Each wall is flat, endless, passes through zero and stands at right angles to its row. A trip goes straight from one point to another. List the walls that it crosses, first one first.

Walls:
(1): [ -8 -32]
(2): [ -8 -43]
(3): [ 22 -37]
(4): [ -8 -36]
(5): [-36  -9]
(6): [-73  27]
(7): [  6 -13]
(8): [ 23 -19]
Trips:
[-9 15] to [-53  -4] => 1, 4, 2
[ 43 -45] to [ 9 -6] => none
[-14  28] to [-95  -9] => 1, 4, 2
[-48  44] to [54 40] => 5, 6, 8
[ 47 -35] to [ 24 -60] => none

Walls:
(1): [  8 -19 -25  49 -14  -9]
(2): [50 11 14 14  9 -8]
(3): [-22  -5  -2  15  20 -15]
(4): [ 10  14 -44  47  48  18]
(5): [  3 -31  40  -1  23 -20]
(6): [ 23 -20  -3  33  37  10]
(7): [-3  7 19  1 34 45]
Trips:
[ 1  2  3 37 17 65] to [  1   7 -35  26  41 -39] => 3, 7, 5
[-26  33  27 -28  12   9] to [ 45  -3  17  -8  24 -16] => 3, 2, 6, 4
[  4  -7  -6 -37 -15 -38] to [ -1 -32 -36 -15   0  19] => 5, 1, 4, 6
[  8  13   3  16 -31 -35] to [ 18  15 -28 -11  -2  14] => 4, 1, 7
[ 95 -42  45  12  -5   7] to [  0  36   0  32 -19  -8] => 7, 4, 5, 6, 3
[ 17   5  -4  -5  40 -41] to [-30 -22 -30   0  -8  37] => 1, 2, 7, 5, 6
[  1 -54  22  10  40 -52] to [20  0 21  9 -8  2] => 3, 7

Walls:
(1): [ 22 -24  16  24  -8 -56   6   9  -1  38  10]
(2): [-33 -28  35 -39  14 -18  12  70 -22  62 -12]
(3): [-22 -12 -18 -12  14  13   1 -15  26  17 -17]
(4): [ 21  18 -51  -4 -93  26  11 -58  46  -5  -9]
(5): [  2  38 -21  14 -24   0  50 -26  34   8  -9]
(6): [  5   6 -10 -12 -41  23 -43 -22 -34  -6  17]
(7): [-19 -10 -27 -13  24   7  -3   8   9  -7  17]
Trips:
[ 14 -33  32  15 -13  42 -26  30  40 -45  11] to [-21  54 -21  -7  67   8  22  39   2  26  15] => 4, 6, 2, 3, 5
[ 10 -15  29  -8  10 -46  68  10 -24  44 -11] to [ 14  -5  27  -6 -22  -7  79  37   3  17  11] => none
[-25 -25  20  -9 -52 -47  51 -19  20  20  -4] to [ -1  19 -42  15  11  16  23   6 -23 -63 -10] => 2, 3, 1, 7, 6
[ 40  45 -43 -17 -10  50  19 -11 -14 -23 -18] to [ 25  30 -19 -30   6  -3   7 -33  21  24 -14] => 3, 6
[-16   2  27  17 -42  28  33  23 -40 -11 -19] to [-19  -1  15 -25  -7  32 -29 -34  14 -20 -12] => 5, 2, 3, 7
[-13  -7  -6 -37 -26   2  19  50 -13  11 -22] to [  8  -3  32 -82 -10  11  31  35   8  13  -9] => 7
[ 15 -13  -7 -31  19 -18 -14  -5 -73   5  18] to [-27   9 -24  16  21 -74 -47   2  -3 -49 -29] => 2, 6
